Every row gives one point. To make a cloud, some directions were put in groups of two or more. Within a group, all points are equally far from the middle, so they leave a hole (a ring in 2 directions, a hollow ball in 3). The other directions are filled evenly. Then the cloud was stretched, turned, moved and blurred a little. How many holes are there, and how many directions does each take, smallest first?
In the rows, zero is written as 128.

Cloud (13 x 2):
[[152 132]
 [104  92]
 [133  97]
 [101 163]
 [ 99 162]
 [ 80 141]
 [151 130]
 [ 78 121]
 [130  96]
 [100 161]
 [ 85 105]
 [107  92]
 [ 86 151]]
Holes: 1 (2)

Cloud:
[[163 101 107]
 [116 153  95]
 [ 96 168 132]
 [120 177 125]
 [ 88 108 142]
 [169 161 143]
 [166 141 169]
 [176 138 158]
 [169 101 114]
 [182 142 137]
 [ 87 137 159]
 [168 116 102]
 [ 99 170 140]
 [180 107 133]
 [114 145  92]
 [132  87 118]
 [175 148 115]
 [ 85 138 156]
 [ 94 147 104]
 [173 145 111]
 [151  85 137]
 [166 134 100]]
Holes: 1 (3)

Cloud, 32 rows:
[[143 151 130 178]
 [173 105 135 147]
 [ 85 131 158 129]
 [140  72  98 134]
 [107 144  83 146]
 [122 160  87 150]
 [104 179 137 173]
 [106 122  80 111]
 [113  89 152 167]
 [ 89 111 107 196]
 [128 169 118 163]
 [118 153 143  98]
 [139 106 153 159]
 [126 143 151 139]
 [178 106 125 122]
 [ 94  98 111 154]
 [134  96 119 106]
 [116 157 130 204]
 [140 132  61 123]
 [169 132 126 127]
 [113  82 103 171]
 [105 181 146 157]
 [142 165 128 113]
 [104 122  91 169]
 [139 125 126  84]
 [131 145  80 153]
 [134 132  67 136]
 [ 92 128  88 121]
 [165 156 109 131]
 [ 77 170  95 143]
 [127 140  92 179]
 [150  85 108 105]]
Holes: 1 (2)

Cloud, 53 rows:
[[129 144 176  77 130 129]
 [177 153 175 103  89 151]
 [154  85 141 102 180 119]
 [179 160 108 128 144  86]
 [104 152 156 146 153 138]
 [185 110 127 131 163 124]
 [112 143 178 108 103 126]
 [123  74 139 139 103 132]
 [155 156 170 130 164 154]
 [160 128  92 125 147 156]
 [122 133 110 113 146  93]
 [146 115 231 118 125 150]
 [102 181 119 171 106 149]
 [128 115 158 123 183 161]
 [148 145 113 116 132 132]
 [140 119 173 142 189 122]
 [191 113 130 103 139 115]
 [106 138 121  72 119 131]
 [163 158 107  80 160 143]
 [189 102 133 101  94 106]
 [165 145 107  88 176 134]
 [121 120 123  48 115 162]
 [140 120  81 147  97 134]
 [143 134 133  86 132 116]
 [155  86 125  93  82 106]
 [136 146 151 130  93 174]
 [102  83 123 119 119  98]
 [159 155 123  98 173 136]
 [156 147 116 123  65 133]
 [111 164 156  95  95 121]
 [151  82 125  62 145 118]
 [ 82 101 173 117 122 116]
 [122 152 101 142 124  84]
 [125 105 167 118 138  99]
 [189 123 116  82  74 141]
 [173  70 165 111 116 135]
 [138 111  79  98 160  93]
 [134 181 110 122 160 112]
 [154 131 120  83 147  99]
 [130 145 121  67  92 145]
 [123 114 179 130 140 175]
 [179 121 158 142 142 151]
 [ 68 100 117  92 149 147]
 [171 105 125  87  96  99]
 [147 163 144 103 186 124]
 [138 164 137  64 126 118]
 [124 142 149 138  81 116]
 [125 148 100  73 119 119]
 [158 122 185 116 137 133]
 [155 152 104 106 146  87]
 [140 115 169  94 100 174]
 [ 98 118 143  90 163 124]
 [169 149 105 142 131 158]]
Holes: 0

Cloud:
[[145 125 113 156  95  84]
 [144 121 120 103  88 178]
 [124  86 112  99 174 126]
 [121 153 136 174 100 161]
 [103 102 156 137 156 193]
 [137 145 144 149 131  81]
 [169  83 125 148 134 163]
 [ 97 144 141 153 170 103]
 [ 83 134 139 167  97 153]
 [ 66 129 114 152 105 168]
 [110  77 129 105 137  80]
 [150 146 120  85  93 106]
 [150  81 121 109  97 148]
 [147 167 144 135 166 126]
 [120 114 128 187 104 113]
 [ 72 125 165 118 164 118]
 [113 100 160  74 104 134]
 [124 147  90 133  71 142]
 [145 156 129 167 133 176]
 [ 87 127  75 152 100 148]
 [175 121 128  96 151  98]
 [ 92 105 168 129 183 118]
 [130  66 140 106 126  91]
 [125 171  89 105 139 147]
 [158 133 134 161  98 102]
 [ 81 122  72 140 145 134]
 [121 182 148 114 146 129]
 [150 146 168 107 172 148]
 [126 151  98 106 116  81]
 [ 89 106 163 163 109 128]
 [121 169 123 163 156 156]
 [128 162 142 142  83 166]
 [174 128 145 158 100 137]
 [ 81 115  71 143 143 137]
 [178 102 155 107 135  99]
 [104  76 121 115  97 151]
 [127 130 146  59 144 137]
 [ 74 103 160 120  98 140]
 [104  91 109 159 183 115]
 [136 137 138 151 125  76]
 [ 73 166 108 126 149 142]
 [159 154 129 140 169 117]
 [121  91 144  87  91 149]
 [155 147 134 137 142  80]
 [ 64 116 123 144 135 179]
 [143  76 151 105 161  92]
 [106  91 144 155 188 148]
 [163 127 157 150 110 176]]
Holes: 3 (2, 2, 2)

Cloud:
[[176 140 125 155 163  66 159 149]
 [166 142 198 137 132 140 153 128]
 [ 89 103 124 152  88 132 160 136]
 [177 139 119 111 188 153 115 114]
 [133 111 178 146 100 137 186  98]
 [146 101 126 183 166  94 157  73]
 [154 117 137 177 168 104 107  77]
 [141 105  81 117 121 106 105 165]
 [132  84  85 126 139 109 114  75]
 [165 182 145 133 119  89 111 149]
 [105 169 100 108 199 107 132 133]
 [ 92 123  85 138 123 164 165 159]
 [186 145 159 176 106 136 111 110]
 [167 172 128 150  94 118 112 113]
 [188 129 129 152 179 135 147  99]
 [131  91 104 145 124 113 201 110]
 [133 144 134 145  78 154 128 141]
 [127  98  78 161 126 118 148 173]
 [154 144 144  96  71  85 152 118]
 [175 104 114 122  86 113 158 148]
 [126 117  80 183 163 112 132 171]
 [119 159  96 120 134  96  97  91]
 [156  78 120 124 148 133  82 135]
 [150 158 150 137  87 139 153  84]
 [137  82 114 151  85 114 187 106]
 [158  82 113 172  98 129 170 155]
 [146 140 145 133 145  73 150  80]
 [143 197  97 118 129 114 142 139]
 [137 158 147 104 158 170 107 189]
 [144 123  78 169 123  92 176 101]
 [137 174 119 144 162 104  82 161]
 [152 137  63 136 143 101 127 152]
 [115 162 135  72 128 157 148 144]
 [146 130 136 175 158 110 128  59]
 [100 157 125 163  94 152  92 152]
 [ 93 182 126 132 116 147 113 123]
 [136 159 133 145  92 158 135 159]
 [168  94 159 157 110  96 149 147]
 [120 156 103 120 189 102 143 116]
 [123 142 107  87 171 146 161 139]
 [171 136 153 126 168  61 146 110]
 [119 161 127 194 129 123 107 155]
 [102 138 134 135 105 176 140 117]
 [144 145 155 179 174 156 172 133]
 [151 104 159 172 116  88 150 154]
 [ 95 143 129  95 117 152 168 159]
 [189 126 101 182 142 100 166 131]
 [ 93 117  89 161 200 136 126 121]
 [146 104  68 144 120 156 119 147]
 [121 134 139 145  77 138 125  99]
 [113  95  89 151 132 149 176 114]
 [182 178 172 134 167  81 152 121]
 [142  97 177 150 132 157 158 120]
 [164 154  95 151 151  83 126 150]
 [106 101 100 107 120 149 135 124]
 [160  99  91 152 103 140 158 145]
 [151  95  65 165 114 112 160 103]
 [ 99  94 125 113 155 177  98 129]
 [138 155 141 173  75 138 144 115]
 [103  98 109 119 157 184 119 122]
 [115 118 113  87 135  96 126 117]
 [105 155 152 104 116  95 143 124]
 [174 102 156 102 146 142 147 120]
 [120 146 116 155 207 110 148 166]
 [156 117  81  94 113 139 108 161]
 [118 134 131 146  75 129 117 135]
 [141 120 142  91 101 138 142 101]
 [112 127  97 180 193 118 101 160]
 [165 117 133 121 100 114  79 139]
 [113 154 117 126 209 101 165 160]
 [ 99 133 168 156 139 103 153 115]
 [178 134 124 134 184 148 134 117]
 [121 134 102 155 111  64 170 163]
 [140  92 167 141 123 100 168  96]
 [135 148 124 162 153 122 128  65]
 [167 165  96 133 130 153 107 144]
 [158  79 141 150 145 139 150 144]
 [159  87 123 174 150  90 123 128]]
Holes: 2 (2, 3)

Cloud, 107 rows:
[[133 104  72 116 161 108 161 115 105]
 [158 130 106  92 107 174 141 126 138]
 [151 140 118 106 140 136  84 128 144]
 [148 107 128 154 163 145 139  76 162]
 [100  80 140  88 186 161 143 170 159]
 [120 126  65  74 118 153 105 117 118]
 [129 111  85 112 167 176 120 124 117]
 [180 156 139 146 169 153 112 131 118]
 [146 138 150 124 155 132  74 119 140]
 [101 121 137 126 136 156 151 111 142]
 [134 113 157 131 179 152 186 185 137]
 [128 114 128 136 106 126 128 134 130]
 [156 129 132 110 181 158 113  81 104]
 [186  92 112 101 136 147 127 130 195]
 [139  63 119 127 149 135 111 142 172]
 [103  78  72 112 148 139 151  81 159]
 [144 138  80 157 186 130 100  95 103]
 [103  66  84  92 111 110 167 147 191]
 [ 98  41 109 141 139 132  99  93 119]
 [144 172  61 104 166 122 148 100 163]
 [149 141 153 185 203 140 165  81 151]
 [129  79 144 166 118  97 146 100 138]
 [109 119 122 203 129 162 137 154 165]
 [162 102 154 150 147 117 114 115 171]
 [119  81  96 148 163  93 171 132 168]
 [126  98  54  83 164 133 121  61 139]
 [158 127 132 128 158 146 107 149 128]
 [103 157 146 161 153 138 103 116  91]
 [119  73  97  86 151 115 155  93 181]
 [134  78  86 112 155 177 156 111 138]
 [ 94 104 122 128 139 172 193 103 133]
 [ 99 103 136 118 130 135 112  68 142]
 [105 132  79 106 125 179 161  93  83]
 [138  82 152 136 141 129 139 127 117]
 [141  64 114 123 161 124 142 168 132]
 [176 131 117 140 141 141 112 118 113]
 [139 141  72 116 131  87  92 134 112]
 [175 136 121 134 178 172 112 173 114]
 [127 167  84 144  98 110 148 138 142]
 [110 153 124 139 115 124 130 153 181]
 [111 148 100 170 169 166 109 136  89]
 [149 103  91 100 153 165 156 115  79]
 [ 92 122 132 161 154 166 162 135 112]
 [125  81  72 100 169 163 151 112 168]
 [134 100 175  78 185 141 118 114 165]
 [159  95  71 124 163 126 121 107 203]
 [ 99  98 174 136 124 129 155 186 186]
 [115 114  73  75  96 136  77 146 128]
 [163 115  94 127 159 165 143  89 126]
 [148 121 133  93 121 108  75 133 159]
 [163 142 106 118 139 157 103 121  86]
 [151 116 118 129 142 147  80 133 130]
 [175 118  45 139 130  89 135 101 161]
 [112  99 131 125 131 112  51 123 140]
 [148 131 124 167 130 177 114 127  80]
 [173 134 120 114 122 147 157 167 150]
 [159 158  83 146 104  87 149 113 127]
 [141 126 145 126  90 137 129 158 176]
 [108 127 122 144 114 157  78 163 135]
 [130  43 151 117 111 126 127  96 152]
 [110  64 140 140 146 140 113 116 102]
 [151 137 157 100 142 172 158 134 152]
 [103  97  62 105 151 160 147 112 131]
 [102  99 124  68 161 140 119 130 130]
 [ 67  89 134 134 117 123 134 170 164]
 [ 68  62  89 111 123 128 105 100 111]
 [144 100 162 119 162 153 116 114 178]
 [120 120  91 164 121 138  90 119 140]
 [106  74 129 138 107 130 139 156 123]
 [114  65  92 101 115 113 129 150 154]
 [132  96  86 126 131 197 144  74 140]
 [134  96 160 140 198 169 167 125 100]
 [184 106 101 134 150 102  83 130 186]
 [121 109 121  95 136 158  71 189 155]
 [120 152 127 122 171 121 119 137 122]
 [ 89 139 109 131 131 143  70 154 133]
 [ 96 115  94 132 144 185 129  92 185]
 [132 139  78  88 139 110 116  94 171]
 [104  81  80 151  99 133 114 126 165]
 [142 132 114 165 194 160 124  70 125]
 [120 127 107 111 168 169 102 146 163]
 [144 118  78  72 143 164  90  76 138]
 [101  97 127 124 180 180 134 142 154]
 [174 129 107 122 106 122 132 141 172]
 [ 82 119 141 126 149 157 153 126 148]
 [114  55  96 105 136 154 130 105  97]
 [124  94  94 151 143 190 186  84 130]
 [135 150 173 139 124 191 123 134 107]
 [ 90  69  81 104 150 129 118 127 131]
 [128 124 101 124  96 130 140 152  98]
 [ 78  69  93 114  93 131 108 162 147]
 [137 128  62  96 132 143 130 155 100]
 [116  91 122 161 165 169 131 149  95]
 [116 138  95 135 134 133 100 149 110]
 [108 122 168 114 148 141 139  91 181]
 [144  97  88 110  85 135 128 151 159]
 [124 136  77 122 115 114  72 100 122]
 [122 104 117 167 110 168 110 157 129]
 [111  88 150 153 165 110 108 151 100]
 [148 134 162 161 120 132 158  82 125]
 [130  95 133 114 144 176 133 128 111]
 [126 153 176 129 141 139 163 123 137]
 [159 134  97 134 104 136  92  99 116]
 [155 169 121 117 134 124 163 132 131]
 [163  96 116 148 156 132 154 137 147]
 [172  85  76 105 162 142  91  60 139]
 [136  60 159 157 121  98 112  83 172]]
Holes: 0

Cloud:
[[138  60 128 116 113  90  70 129 145]
 [103 101  74 107 120 132 132 114 101]
 [148  97 124 127 143 131 129  49 114]
 [ 83 105  98 123  86 118 132  84 127]
 [108 164  86 113  97 153 153 144 104]
 [147  93 143  98 161 111 163 101  97]
 [112 128 105 151 169 125 161 180 113]
 [186 120 103 107  88 139 130 131 148]
 [ 64 101 107 115 113 107 116 105 131]
 [135  97 141  96  87 162 135 140 119]
 [114  85  71 110 130 146 113 121 128]
 [163 156 101 165 121 180 105 138 166]
 [142  92 104 110  79 135 118 114 165]
 [ 81 151 103 136 111 130  97 118 166]
 [143 189 111 129 129 141 206 129 118]
 [140 164 120  89 120 150  65 109 150]
 [129  81 108 157 121 138 167 149 153]
 [148 121 139 106 155 181 104  58 133]
 [ 97 120  73 101 111 126  89 150 160]
 [139 134 149 172  77 147  82 155 100]
 [137 138  75 144 138 181 110 104 108]
 [188 156 110 133 134 200 112 110 136]
 [153 115 101 171 106  95  85 172 113]
 [103 173  88 130 128 149 134 182 177]
 [140  95  69 112  91 119 114 112 119]
 [132 123  63 161  74 161 150 128 151]
 [121 164  74 196 104 101 117 145 136]
 [110 107 107 111 100 115  92  90 165]
 [156 112 109 132  77 151  71 168 147]
 [ 93 108 177 125 102 109 102 115  91]
 [162 142  45 107 121 126 114 104 144]
 [ 73 138 129 103 150 110 142 106  93]
 [136 114 176  90 106 112 127  93  77]
 [119 127 123  94 159 187 124  81 161]
 [165  99 120 110  87 166 149 106 135]
 [134 122 118  69 104 142  97 157 127]
 [155 112 123 182 152 108 146 141 103]
 [168 104 111 177 134 135 158 155 135]
 [154 129 145 187  81 125 134 136 104]
 [138 170  94 105 158 185 155 167 157]
 [187 152 119 152 113 161 130 186 130]
 [136  92 153 124 111  77 102 179 127]
 [106 139  72 110 165 162 106  80 156]
 [195 136 122 142 137 177 126  85 135]
 [156 144  57 131 162 102 149 107 151]
 [106  95 131 132 131 104 139 127  72]
 [173 107 104  99 101 107 104 169 138]
 [105 176 129 119 133 130 117 118 162]
 [173 103  93  93 132 180 154 116 147]
 [106 142 126 138 142 148 191 183 126]
 [143 139 120 103 147 206 116  85 125]
 [141 122  98 132 158 106 178 147  94]
 [155 124 160  88 135 174 172  81 113]
 [193 138 126  98 162 168 149  94 142]
 [177 132 108 173 151 157  99 160 146]
 [ 91 101 140 122 113  77 141 122 138]
 [116  81  80 129 136 112 119 164 130]
 [127 138  81 126 152 144  60 122 154]
 [ 97 181  97 144 125 137  90 112 115]
 [ 77 143 123 147 142  88 110 156 128]
 [103  94 122 108  91 149 160 103 147]
 [112 114 169 150 102 116 140 180 110]
 [180  93  95  89 149 132 120 141 126]
 [134 105  84 194 139 120 146 113 135]
 [176 126  74 163 138 159 142  95 144]
 [ 98 109 147 113 130  76 128 155 127]
 [108 125 133 140 104 109 181  85 142]
 [173 121  76 152 155 122 171 130 132]
 [142 110  76 104  97 137  68 137 139]
 [118 130 100 165  97  95 125  98 154]
 [131 139 116 161 106 118 107 140  65]
 [102 105  94 123 103 116  75 166 146]
 [173 124 100 123 145 107 136  78 115]
 [ 95 105 168 105 134 149 164 113 143]
 [177 133 108  99  95 129 121 155 109]
 [151 154  99 119 145 122 143 135  74]
 [157 100  70 104 141 139 163  92 119]
 [176 151 109 171 135 184 125 118 103]
 [136 148  84 194  78 129 158 156 115]
 [147  78 135  91 144 153 164 138 133]
 [162 163 101 113 133 182 193 118 116]
 [160 120  64 119 146 182 110 130 171]
 [159 121 118 136 100 112  91  72 117]
 [109 115 145 143 100 120  69 179 149]
 [121 109 108 164 154 129 165  96 166]
 [ 96 127  93 120  86 138 111  80 127]
 [154 133 119 115 184 131 162 109 159]
 [137 136 103 125 173 106 184  78 119]
 [116  89 109 147 121  89 157  92  92]
 [124 163 133  80 143 114 120 160 134]
 [162 107  89 149 136 111  72 173 139]
 [157 109 159 137 116 120 173 116 139]
 [166  69 142 141 136 128 154 114 115]
 [138 177 146 134 171 186 130 104 111]
 [ 92  86 129 125 160 136 118 104 151]]
Holes: 2 (2, 6)

Cloud (88 x 9):
[[134 121 132  95 128 129 121 170 112]
 [145 139 166 161 156 117 147 143 149]
 [125 137 149 126  74 107 148 113  95]
 [189 133 128 141  56 121 152 154 171]
 [137 178 153  78  99 133 135 114 162]
 [124 105 161 152 141 111 145  69 126]
 [159 149 159 153  98 154 178 154 116]
 [103 109 154  71 167 120 132  92  99]
 [147 124 118 167  75 169 144 169 133]
 [120 145 115 118 117 180 143 148 172]
 [177 137 105 100 111 107 168 109 151]
 [169 155 110 101 107 182 131 143 154]
 [144 127 125 123 106 122  90 112 132]
 [105 145 142 115 143 103 134  68 120]
 [142 156 152 152 149 163 157 100 139]
 [141 154 143 160 125 153  79 125 134]
 [156 132 160 146  57 129 178 132 122]
 [192 152 108  85  54 125 158 139 141]
 [144 116 153 103 172 109 163 120 164]
 [100 121 112  90 122 122 166 147 107]
 [125 205 141 136 116 184 132 111  85]
 [127  99 124 127 140 100 201 101 100]
 [152 178  99 148 104 134 146 112 128]
 [146  92 107 157  89 148 124 136 119]
 [140 146 159 146 145 157 152 131  66]
 [148 129  95 107 115 158 165 101 187]
 [131 187 149  62 126 146 150 133 152]
 [126 185 129 180  87 171 109 142 139]
 [132 171 150 164  62 131 165 169 106]
 [150 129 146  96 169 185 166 122 195]
 [182 154  79  97 111 138 129  87 166]
 [142 110 140  88 164 127 139 162 133]
 [105 107 121 104 158 133 192 125 101]
 [142 129 134  95 137 161 159 115 186]
 [130 154 123 169 146 137 141 116 164]
 [113 171 143 104 134 167 152 156 150]
 [173 163 131 137  90 171 136 116 152]
 [122 192  86 107  92 106 115 111 149]
 [ 94 153 104 101 119 131 122 166  71]
 [130 132 147 157 123  87 151  84 151]
 [154 175 155 107  87 133 135 130 183]
 [162 171 114 117 114 184 149 154 173]
 [141 178 103 102  81  89 134 124 137]
 [143 140  99 155  51 149 124 124 144]
 [131 112 140 110 184 128 149 109 146]
 [123  98 174  99 133 112 161 108 186]
 [126  65 126  98 139 154 166  91 154]
 [113 159 142 110  91 150 131 154  45]
 [148 110 135 164 160 158 138 150 146]
 [175  84 161 113 131 109 180 111 125]
 [138 157 117 135  60 112 166 106 161]
 [150  97 136 170 124 168 156 158 147]
 [171  93 154  90 137 173 118 146 138]
 [115 151 145 166 130 126 124 110 108]
 [131 115 108 137  90 131 164 108 140]
 [ 80 113 137 104 148 150 141  87 133]
 [143 157 121 163  76 108 154 151 160]
 [153 123 132 100 134 148 142  69 159]
 [154 118  94 148 107  85 166 139 158]
 [170  80 160 151 101 185 154 171 149]
 [150 144 132 146  96 170 151 167 195]
 [154 134 167 110 103 168  95 137 129]
 [164  83 141  87 155 150 132 102 117]
 [140 120 164 117 120 170 170 124 155]
 [126 146 130 113 101 108 101 132  99]
 [172 136 148  77 121 151 158 112 110]
 [174 135 149 157  83 175 154 105 180]
 [173 120 136 130 118  93 173 138 181]
 [107 149 122  89 150 143 129  52 114]
 [123 149 129 106 147 104 141  70 145]
 [172 157 142  82 131 113 160  91 129]
 [158 128 125  65 115 163 169 147 130]
 [111 137 149 150 132 175  96 170 170]
 [139 149 133 120 102 187 117 124 133]
 [170  96 170  51 131 164 140 135 124]
 [159 158 141 205  97 141 100 114 197]
 [170 114 147 125 157 132 130 111 120]
 [108 157  98 107 148 124 154  48 150]
 [106 108 160 161 117 165 109 125 160]
 [184 176 157 121  96 171 146 148 123]
 [145  78 169 151  68 109 135 163 136]
 [161  87 155 110 105 146 130 162 133]
 [112 145 138  69  98 141 171 121 128]
 [153 107 119  99 153 163 138 157 191]
 [138 171 126 153  90  67 166 106 104]
 [167 144 146 114 107 178 109 120 126]
 [142 153 148 112 136 141 141  85  97]
 [140  92 150 130 113 183 132 163 186]]
Holes: 0
